Each row is a point. The points of each table are mixes of a few directions, plus a little noise. Count the directions of each table, and those that both share. Where both have some left over, give the other angles between the two spaces (their principal angles), to ten degrees, smallest first.

First:
[[ 0.13 -0.13]
 [ 0.00  0.02]
 [ 0.57 -0.63]
 [-0.19  0.20]
 [ 0.22 -0.24]
 [-0.84  0.92]
 [ 0.11 -0.13]]
Second (6 x 2):
[[ 0.66 -0.72]
 [ 0.28 -0.31]
 [-0.10  0.11]
 [-0.41  0.45]
 [ 0.08 -0.10]
 [-0.53  0.57]]
Directions: first 1, second 1, shared 1

First:
[[-0.41 -0.12 -0.34]
 [-0.34  0.07 -0.20]
 [-0.50  0.25 -0.20]
 [ 1.29 -0.25  0.73]
 [-0.11 -0.18 -0.16]
 [ 0.48 -0.12  0.28]
 [-0.41  0.36 -0.08]]
Second (4 x 3):
[[ 0.11  0.35 -0.09]
 [-0.72 -0.79  0.51]
 [ 0.58  0.24 -0.39]
 [ 0.01  0.21 -0.02]]
Directions: first 2, second 2, shared 1; angles 70

First:
[[-0.15  0.30  0.81 -0.61 -0.44 -0.04]
 [-0.04  0.06  0.17 -0.13 -0.09 -0.01]
 [ 0.04 -0.09 -0.24  0.18  0.13  0.01]
 [ 0.25 -0.51 -1.40  1.04  0.77  0.05]
 [ 0.19 -0.39 -1.08  0.78  0.58  0.04]
 [-0.14  0.28  0.79 -0.60 -0.44 -0.03]
 [-0.04  0.09  0.24 -0.18 -0.13 -0.02]
 [-0.05  0.09  0.25 -0.18 -0.15  0.00]
 [-0.08  0.15  0.44 -0.32 -0.23 -0.02]]
Second:
[[ 0.15 -0.54 -0.34  0.39  0.47 -0.15]
 [ 0.03  0.23 -0.76  0.36  0.08  0.28]
 [-0.10  0.09  0.93 -0.35 -0.37 -0.80]
 [ 0.09 -0.46  0.02  0.13  0.32 -0.10]
 [-0.11  0.58 -0.34 -0.33 -0.25  1.20]
 [-0.06  0.12  0.49 -0.19 -0.24 -0.45]]
Directions: first 1, second 3, shared 1

First, 7 rows:
[[ 0.10 -1.53  0.78 -0.58  1.05 -0.25 -0.05 -1.02]
 [ 0.00 -0.01  0.01  0.00  0.01  0.00  0.00 -0.01]
 [-0.08  1.32 -0.67  0.50 -0.90  0.22  0.04  0.88]
 [ 0.00  0.06 -0.03  0.02 -0.04  0.01  0.00  0.04]
 [ 0.02 -0.24  0.12 -0.09  0.17 -0.04 -0.01 -0.16]
 [ 0.00  0.03 -0.01  0.01 -0.02  0.00  0.00  0.02]
 [-0.02  0.39 -0.20  0.14 -0.26  0.07  0.01  0.26]]
Second (8 x 8):
[[-0.15 -1.53  0.12 -1.02  0.87 -0.54 -0.28 -0.97]
 [-0.12 -0.46 -0.15 -0.44  0.21 -0.23 -0.15 -0.28]
 [ 0.28 -0.38  0.86  0.31  0.45  0.23  0.22 -0.31]
 [ 0.06  0.27  0.07  0.24 -0.14  0.13  0.08  0.16]
 [ 0.12  0.72  0.10  0.59 -0.36  0.32  0.18  0.44]
 [-0.02  0.71 -0.29  0.30 -0.47  0.14  0.05  0.46]
 [-0.19  0.13 -0.54 -0.26 -0.22 -0.17 -0.16  0.12]
 [ 0.00  0.54 -0.18  0.27 -0.34  0.13  0.04  0.35]]
Directions: first 1, second 2, shared 1

First:
[[ 0.15 -0.25 -0.39 -0.01 -0.22 -0.11 -0.02  0.52 -0.46  0.46  0.09]
 [ 0.13 -0.22 -0.78 -0.24 -0.63  0.01 -0.65  0.55 -1.05  0.68  0.28]
 [ 0.24 -0.62  0.02  0.07  0.46 -0.38  0.75  0.20  0.08  0.03  0.01]
 [ 0.19  0.53 -0.32 -0.10 -0.57 -0.07 -1.31  0.00 -0.14  0.06 -0.21]
 [-0.24  0.02  0.51  0.22  0.45  0.14  0.91 -0.15  0.58 -0.25 -0.08]
 [-0.32  0.63  0.37 -0.10 -0.08  0.33 -0.57 -0.76  0.35 -0.53 -0.05]
 [ 0.40 -0.33 -0.40 -0.23 -0.05 -0.45 -0.59  0.02 -0.37  0.03  0.05]
 [-0.05  0.18  0.52  0.35  0.40 -0.03  0.67 -0.05  0.81 -0.27 -0.33]
 [ 0.17  0.07  0.39  0.38  0.39 -0.27  0.55  0.14  0.82 -0.18 -0.43]
 [-0.71 -0.01  0.07 -0.39 -0.11  0.80  0.25 -0.51 -0.64 -0.05  0.67]]
Second (10 x 11):
[[ 0.11  0.25 -0.24  0.04 -0.41 -0.02 -0.76  0.24 -0.01  0.14 -0.24]
 [-0.04 -0.50 -0.05  0.13  0.13 -0.45  0.77  0.70  0.03  0.65 -0.08]
 [ 0.46  0.07 -0.23 -0.26 -0.03  0.10 -1.14 -0.70 -0.20 -0.74  0.04]
 [ 0.40  0.50 -0.03  0.02 -0.06 -0.42 -0.35 -0.18  0.02 -0.10 -0.05]
 [ 0.73  0.44 -0.65  0.14 -0.41  0.26 -0.29  0.32 -0.89  0.09  0.26]
 [-0.44 -0.63  0.22  0.13  0.23  0.80  0.15 -0.03  0.56 -0.45 -0.27]
 [-0.79 -0.47  0.50  0.19  0.31  0.12  1.39  0.46  0.53  0.49 -0.07]
 [ 0.51  0.27  0.09 -0.16  0.31 -0.61 -0.16 -0.63 -0.02 -0.42  0.14]
 [ 0.04  0.65  0.09  0.03 -0.15  0.24 -0.36 -0.36  0.01 -0.30  0.02]
 [-0.98 -0.57  0.33 -0.25  0.09 -0.04  0.77  0.16  0.02  0.64  0.23]]
Directions: first 4, second 6, shared 4

First, 11 rows:
[[-0.14 -0.18  0.33  0.64  0.05 -0.64  0.84 -0.16  0.52 -0.38  0.11  0.18]
 [ 0.07  0.16 -0.06 -0.33 -0.10  0.41 -0.55  0.07 -0.33  0.30 -0.15 -0.14]
 [-0.04 -0.01  0.87  0.85 -0.29 -0.43  0.52 -0.27  0.34 -0.11 -0.20  0.13]
 [ 0.03 -0.09  0.33  0.51 -0.12 -0.35  0.47 -0.19  0.35 -0.26  0.06  0.16]
 [ 0.93  0.09 -1.35 -1.11 -0.34  1.22 -1.33 -0.15 -0.52 -0.07  0.62  0.11]
 [-0.27  0.13 -0.20 -0.51  0.28  0.24 -0.38  0.35 -0.38  0.39 -0.24 -0.26]
 [ 0.15  0.11  0.55  0.36 -0.38  0.05 -0.09 -0.22  0.05  0.08 -0.19  0.03]
 [-0.33  0.05  0.66  0.37  0.02 -0.29  0.25  0.07  0.04  0.22 -0.38 -0.11]
 [ 0.21 -0.15 -1.07 -0.63  0.26  0.22 -0.14  0.06 -0.05 -0.31  0.57  0.12]
 [-0.04  0.04 -0.67 -0.70  0.30  0.34 -0.42  0.27 -0.33  0.16  0.10 -0.15]
 [-0.59 -0.09  0.58  0.54  0.33 -0.76  0.86  0.13  0.32 -0.03 -0.24 -0.04]]
Second, 10 rows:
[[ 0.36 -0.59  0.04 -0.91 -1.17 -0.26 -0.30 -0.75  0.39  1.01  0.31 -1.64]
 [ 0.39  0.41 -0.36 -0.19 -0.39  0.64  0.06 -0.02 -0.13 -0.32  0.16  0.30]
 [ 0.45  0.00 -0.42 -0.14 -0.03  0.26 -0.21 -0.11 -0.20 -0.43  0.22  0.17]
 [-0.10 -0.07 -0.16 -0.02  0.32 -0.18  0.15  0.12 -0.08 -0.20  0.01  0.04]
 [ 0.13  0.13  0.25  0.08  0.03  0.43 -0.88  0.04 -0.38  0.24 -0.28  0.22]
 [-0.19  0.51  0.20  0.08 -0.09  0.56 -0.25  0.30 -0.19  0.23 -0.32  0.37]
 [-0.65 -0.09  0.11  0.30  0.75 -0.81  1.11  0.37  0.10 -0.36 -0.16 -0.02]
 [-0.33 -0.28 -0.31  0.01  1.01 -0.16 -0.59  0.35 -0.23  0.00 -0.04  0.40]
 [ 0.38  0.02  0.23  0.43 -0.28 -0.38  1.00 -0.31  0.03 -0.84  0.03 -0.05]
 [-0.46 -0.07  0.42  0.36 -0.17 -0.10 -0.08  0.00  0.71  0.66  0.06  0.23]]
Directions: first 3, second 6, shared 3

First:
[[ 0.47  0.54 -0.35 -0.40 -0.42 -1.16  0.33 -0.58 -0.02 -0.79 -0.05 -0.09
   0.20  0.81  0.92  0.29  0.08  0.51]
 [-0.10 -0.20  0.18  0.38 -0.34 -0.04 -0.54  0.15 -0.16 -0.06  0.74 -0.38
   0.06  0.34 -0.46 -0.05 -0.38 -0.08]
 [-0.55 -0.47  0.42  0.08  1.19  1.59  0.20  0.61  0.20  1.25 -0.72  0.67
  -0.28 -1.57 -0.74 -0.59  0.13 -0.46]
 [ 0.02 -0.32  0.26  0.26 -0.27  0.44 -0.82  0.17 -0.13  0.15  0.31 -0.49
  -0.49  0.28 -0.67  0.32  0.13 -0.17]
 [ 0.25 -0.06  0.56 -0.07  0.23  0.04 -0.74 -0.12 -0.11  0.19  0.25 -0.22
  -0.55  0.37 -0.38 -0.06 -0.05  0.44]
 [ 0.24  0.33  0.09 -0.29  0.21 -0.69  0.22 -0.34  0.01 -0.22  0.06  0.19
   0.17  0.28  0.48 -0.30 -0.24  0.56]
 [-0.31 -0.10 -0.09  0.39 -0.25 -0.20  0.11  0.20 -0.06 -0.12  0.66 -0.02
   0.61 -0.05 -0.12 -0.36 -0.60 -0.20]
 [-0.21  0.14 -0.76  0.01 -0.36 -0.19  0.93  0.06  0.13 -0.36 -0.38  0.23
   0.63 -0.33  0.61  0.20  0.17 -0.50]
 [-0.12 -0.14 -0.17  0.03 -0.02  0.51  0.11  0.18  0.07  0.17 -0.42  0.02
  -0.17 -0.34 -0.11  0.28  0.39 -0.39]
 [ 0.31  0.27 -0.13 -0.38  0.04 -0.31  0.20 -0.32  0.06 -0.21 -0.46  0.07
  -0.19  0.21  0.47  0.25  0.36  0.28]]
Second, 11 rows:
[[ 0.05 -0.30  0.54  0.21  0.26  0.13 -0.06 -0.22 -0.73  0.52 -0.25  0.07
   0.10 -0.42  0.28 -0.36  0.51  0.54]
 [ 0.17 -0.45  0.49 -0.03 -0.59 -0.77 -0.32  0.33  0.15 -0.47 -0.08 -0.48
   0.15  0.51 -0.17  0.59 -0.85  0.66]
 [-0.02 -0.49 -0.03  0.23 -0.27  0.36 -0.49  0.21 -0.13 -0.15 -0.16 -0.31
  -0.31  0.36 -0.45  0.13 -0.45 -0.06]
 [ 0.01  0.25 -0.08  0.25  0.52  0.28 -0.08 -0.37 -0.62  0.81 -0.34  0.43
   0.01 -0.66  0.17 -0.35  0.58 -0.53]
 [-0.02  0.02  0.09 -0.11 -0.41 -0.77 -0.21  0.49  0.71 -0.20 -0.30 -0.22
   0.30  0.06 -0.52  0.98 -1.06 -0.48]
 [ 0.03  0.02  0.28 -0.02  0.11 -0.16  0.23  0.31 -0.01  0.17 -0.10  0.30
   0.04 -0.54  0.53 -0.07  0.48  0.33]
 [ 0.03  0.21 -0.36  0.04  0.16  0.36  0.11  0.29 -0.03 -0.01  0.05  0.49
  -0.45 -0.27  0.62 -0.43  0.71 -0.10]
 [-0.19 -0.24  0.20 -0.30 -0.45 -0.14  0.22  0.31  0.80 -0.59  0.28 -0.57
   0.29  0.44 -0.69  0.55 -0.81  0.21]
 [ 0.37  0.24 -0.08  0.08 -0.28 -1.09 -0.65 -0.34 -0.25 -0.12 -0.25 -0.19
   0.16  0.63 -0.05  0.46 -0.88 -0.24]
 [-0.23  0.34 -0.53 -0.21  0.28  0.88  0.66  0.01  0.38 -0.26  0.57  0.32
  -0.32 -0.06  0.25 -0.63  0.84 -0.13]
 [-0.22  0.51 -0.45 -0.13  0.66  0.92  0.60 -0.96 -0.31  0.25  0.56  0.17
   0.06 -0.03  0.02 -0.95  0.95 -0.24]]
Directions: first 4, second 6, shared 1; angles 40, 60, 70

First, 11 rows:
[[-0.33 -0.01  0.40  0.43 -0.11  0.15  0.42 -0.12  0.47  0.02 -0.14  0.18
  -0.08  0.24 -0.27  0.18 -0.29  0.12 -0.49 -0.18  0.38 -0.03 -0.34  0.19]
 [ 0.48  0.20 -0.35 -0.31  0.12 -0.14 -0.38  0.12 -0.42 -0.35 -0.03 -0.11
  -0.01 -0.42  0.27 -0.17  0.44 -0.14  0.56  0.18 -0.50  0.15  0.22 -0.08]
 [ 0.08 -0.07 -0.19 -0.24  0.05 -0.07 -0.20  0.05 -0.24  0.13  0.13 -0.11
   0.07 -0.04  0.12 -0.08  0.07 -0.05  0.19  0.08 -0.13 -0.03  0.20 -0.14]
 [ 0.09  0.62  0.63  0.94 -0.11  0.24  0.65 -0.15  0.79 -1.08 -0.74  0.47
  -0.40 -0.25 -0.32  0.26  0.11  0.11 -0.39 -0.25  0.11  0.35 -0.80  0.61]
 [ 0.29  0.03 -0.32 -0.35  0.09 -0.12 -0.34  0.10 -0.39 -0.05  0.10 -0.14
   0.06 -0.22  0.22 -0.15  0.26 -0.11  0.41  0.15 -0.34  0.04  0.27 -0.15]
 [-0.41 -0.35  0.09 -0.03 -0.07  0.04  0.11 -0.06  0.09  0.60  0.25 -0.06
   0.13  0.41 -0.12  0.06 -0.38  0.08 -0.33 -0.07  0.36 -0.23  0.06 -0.12]
 [ 0.10 -0.12 -0.27 -0.34  0.06 -0.10 -0.27  0.07 -0.32  0.20  0.19 -0.16
   0.11 -0.04  0.16 -0.12  0.08 -0.06  0.25  0.12 -0.16 -0.06  0.28 -0.19]
 [ 0.33 -0.09 -0.50 -0.59  0.13 -0.19 -0.52  0.15 -0.61  0.15  0.26 -0.26
   0.15 -0.21  0.32 -0.22  0.28 -0.14  0.56  0.23 -0.41 -0.02  0.47 -0.29]
 [-0.64  0.36  1.19  1.46 -0.29  0.45  1.25 -0.34  1.46 -0.59 -0.73  0.65
  -0.41  0.37 -0.74  0.53 -0.54  0.32 -1.25 -0.53  0.87  0.14 -1.17  0.77]
 [-0.46 -0.15  0.38  0.36 -0.12  0.14  0.40 -0.13  0.45  0.27 -0.01  0.13
  -0.02  0.39 -0.28  0.18 -0.42  0.14 -0.57 -0.19  0.49 -0.12 -0.26  0.12]
 [ 0.47 -0.41 -1.06 -1.33  0.24 -0.40 -1.10  0.30 -1.30  0.70  0.73 -0.61
   0.41 -0.22  0.64 -0.46  0.38 -0.27  1.04  0.46 -0.69 -0.19  1.08 -0.73]]
Second (8 x 24):
[[ 0.35  0.46  0.26  0.16  0.25  0.32 -0.11 -0.07 -0.10 -0.96 -0.70  0.28
   0.21 -0.51  0.04 -0.20  0.52  0.18  0.74  0.28 -0.37  0.82 -0.27 -0.20]
 [-0.35  0.04  0.21 -0.20 -0.52 -0.30  0.29 -0.24 -0.50 -0.61  0.17 -0.08
   0.21 -0.05 -0.07 -0.20  0.02  0.11 -0.29  0.00 -0.05  0.04 -0.06  0.31]
 [ 0.71 -0.12 -0.70  0.41  0.80  0.38 -0.72  0.50  1.05  1.77  0.21 -0.29
  -0.48  0.38  0.27  0.84 -0.20 -0.44 -0.01 -0.28  0.14 -0.89  0.22 -0.32]
 [-0.09  0.00 -0.22  0.05 -0.60 -0.61  0.39  0.06  0.07  0.03  0.57 -0.25
  -0.56  0.14 -0.06  0.23 -0.24 -0.31 -1.03 -0.44  0.10 -0.87  0.01  0.88]
 [-0.09  0.23  0.06 -0.55  0.09  0.08  0.39  0.33 -0.05 -0.64 -0.59  0.67
   0.25 -0.45 -0.31 -0.78  0.39  0.40  0.49  0.52 -0.08  1.33 -0.12 -0.61]
 [-0.31 -0.30  0.65  0.11  0.31  0.36  0.15 -0.39 -0.18 -0.46 -0.53  0.42
   0.06 -0.07 -0.14 -0.52 -0.18  0.22  0.80  0.21  0.16  0.72  0.00 -0.38]
 [-0.30 -0.44  0.33  0.32 -0.01  0.07 -0.10 -0.47 -0.16  0.29  0.23 -0.23
  -0.08  0.34  0.08  0.17 -0.48 -0.12  0.00 -0.24  0.20 -0.57  0.14  0.20]
 [ 0.10  0.15 -0.57 -0.30 -0.32 -0.27 -0.30  0.25 -0.16  0.58  0.62 -0.55
   0.42  0.20  0.19  0.45  0.15 -0.07 -0.66 -0.04 -0.13 -0.62  0.08  0.12]]
Directions: first 2, second 5, shared 1; angles 50

First:
[[ 0.01  0.02  0.24  0.12 -0.12 -0.03 -0.07  0.06 -0.15  0.11  0.05  0.00
  -0.10 -0.16  0.16 -0.01  0.12  0.10  0.08 -0.03  0.04 -0.07 -0.14  0.07
  -0.03 -0.10 -0.13  0.25  0.06 -0.03  0.16  0.10]
 [ 0.03  0.03  0.59  0.35 -0.24 -0.10 -0.18  0.13 -0.40  0.29  0.18 -0.02
  -0.28 -0.41  0.41 -0.07  0.28  0.30  0.16 -0.05  0.09 -0.19 -0.34  0.21
  -0.01 -0.29 -0.23  0.64  0.18 -0.07  0.44  0.22]
 [ 0.03  0.04  0.36  0.22 -0.14 -0.08 -0.11  0.09 -0.25  0.21  0.09  0.01
  -0.17 -0.28  0.26 -0.04  0.17  0.18  0.10 -0.02  0.05 -0.11 -0.20  0.12
  -0.01 -0.16 -0.17  0.39  0.12 -0.06  0.26  0.12]
 [ 0.05  0.06  1.33  0.74 -0.52 -0.26 -0.41  0.27 -0.87  0.63  0.34  0.00
  -0.61 -0.88  0.90 -0.16  0.62  0.66  0.35 -0.13  0.22 -0.39 -0.75  0.46
  -0.01 -0.61 -0.57  1.39  0.40 -0.18  0.96  0.45]
 [ 0.03  0.00  0.25  0.15 -0.10 -0.07 -0.07  0.07 -0.17  0.14  0.05 -0.01
  -0.11 -0.15  0.18 -0.05  0.14  0.12  0.04 -0.04  0.04 -0.06 -0.13  0.09
  -0.01 -0.10 -0.11  0.27  0.07 -0.04  0.19  0.09]
 [-0.03 -0.03 -0.44 -0.26  0.18  0.09  0.14 -0.08  0.30 -0.21 -0.11  0.00
   0.22  0.29 -0.32  0.04 -0.19 -0.23 -0.13  0.06 -0.08  0.14  0.24 -0.15
   0.02  0.22  0.19 -0.47 -0.18  0.06 -0.32 -0.16]
 [-0.09 -0.11 -2.00 -1.14  0.79  0.41  0.62 -0.41  1.34 -0.96 -0.50 -0.01
   0.93  1.32 -1.36  0.24 -0.95 -1.00 -0.50  0.18 -0.33  0.60  1.13 -0.68
   0.03  0.92  0.84 -2.06 -0.63  0.26 -1.47 -0.69]
 [-0.03 -0.01 -0.31 -0.20  0.13  0.05  0.10 -0.08  0.22 -0.15 -0.10  0.00
   0.15  0.23 -0.22  0.04 -0.16 -0.17 -0.09  0.02 -0.06  0.10  0.15 -0.12
  -0.01  0.14  0.14 -0.35 -0.13  0.03 -0.21 -0.11]]
Second (11 x 32):
[[-1.42  0.22  0.74  0.44  0.27 -0.02 -0.26  1.09 -0.49 -0.08  0.69 -0.39
  -0.01 -0.18  0.35 -0.60 -0.60  0.00 -0.07 -0.03  0.49 -0.10 -0.15  0.83
  -0.66 -0.75 -0.15  0.62  1.03 -1.31 -0.22  0.66]
 [-0.31 -0.10 -0.06  0.02  0.09  0.14  0.01  0.12  0.06 -0.01  0.11 -0.05
   0.07  0.06 -0.07 -0.09 -0.14 -0.10 -0.03  0.00 -0.03  0.04  0.06  0.12
  -0.07  0.05 -0.02 -0.03  0.14 -0.14 -0.13  0.00]
 [-0.15 -0.55 -1.79 -0.82  0.54  0.73  0.55 -0.57  1.26 -0.48 -0.37  0.10
   0.75  1.04 -1.23  0.21 -0.57 -0.86 -0.33  0.12 -0.62  0.51  0.94 -0.53
   0.22  1.21  0.49 -1.64 -0.54  0.59 -1.07 -0.82]
 [-0.30 -0.18 -0.52 -0.21  0.24  0.28  0.16 -0.03  0.37 -0.18 -0.01 -0.03
   0.27  0.34 -0.39 -0.03 -0.30 -0.31 -0.13  0.04 -0.16  0.16  0.31 -0.04
  -0.02  0.32  0.14 -0.47 -0.02  0.00 -0.42 -0.19]
 [ 0.49  0.12  0.37  0.14 -0.27 -0.24 -0.11 -0.15 -0.27  0.19 -0.09  0.09
  -0.25 -0.30  0.31  0.11  0.38  0.29  0.13 -0.03  0.06 -0.14 -0.27 -0.08
   0.13 -0.17 -0.12  0.36 -0.13  0.21  0.43  0.07]
 [ 0.14 -0.29  0.19  0.21 -0.22  0.18 -0.05 -0.19 -0.07  0.36  0.04  0.11
  -0.16 -0.24  0.13  0.04  0.35  0.14  0.15 -0.05 -0.21 -0.07 -0.17  0.03
   0.20  0.21 -0.26  0.32 -0.04  0.33  0.35 -0.12]
 [-0.05 -0.54  0.39  0.43 -0.32  0.39 -0.10 -0.17 -0.14  0.63  0.20  0.12
  -0.26 -0.41  0.23 -0.02  0.50  0.21  0.25 -0.08 -0.33 -0.12 -0.29  0.20
   0.25  0.32 -0.48  0.62  0.10  0.38  0.55 -0.15]
 [ 0.13 -0.38  0.33  0.33 -0.30  0.24 -0.09 -0.20 -0.14  0.51  0.10  0.13
  -0.24 -0.36  0.22  0.03  0.47  0.21  0.21 -0.07 -0.25 -0.11 -0.26  0.10
   0.24  0.24 -0.38  0.51  0.00  0.38  0.50 -0.12]
 [-0.69  0.13  0.56  0.33  0.06 -0.06 -0.19  0.59 -0.37  0.05  0.39 -0.20
  -0.09 -0.22  0.31 -0.32 -0.21  0.10  0.01 -0.03  0.28 -0.11 -0.19  0.48
  -0.33 -0.47 -0.15  0.51  0.57 -0.68  0.03  0.40]
 [ 1.65  1.31  0.39 -0.37 -0.24 -1.42 -0.12 -0.20 -0.55 -0.54 -0.66  0.07
  -0.29 -0.13  0.49  0.42  0.29  0.50 -0.03  0.06  0.74 -0.20 -0.28 -0.64
  -0.02 -1.06  0.51 -0.07 -0.65  0.02  0.33  0.45]
 [ 0.52  0.27 -0.61 -0.49  0.15 -0.23  0.19 -0.29  0.33 -0.43 -0.40  0.06
   0.22  0.40 -0.35  0.24 -0.16 -0.19 -0.16  0.08  0.03  0.14  0.30 -0.45
   0.07  0.10  0.41 -0.73 -0.46  0.22 -0.35 -0.17]]
Directions: first 1, second 3, shared 1
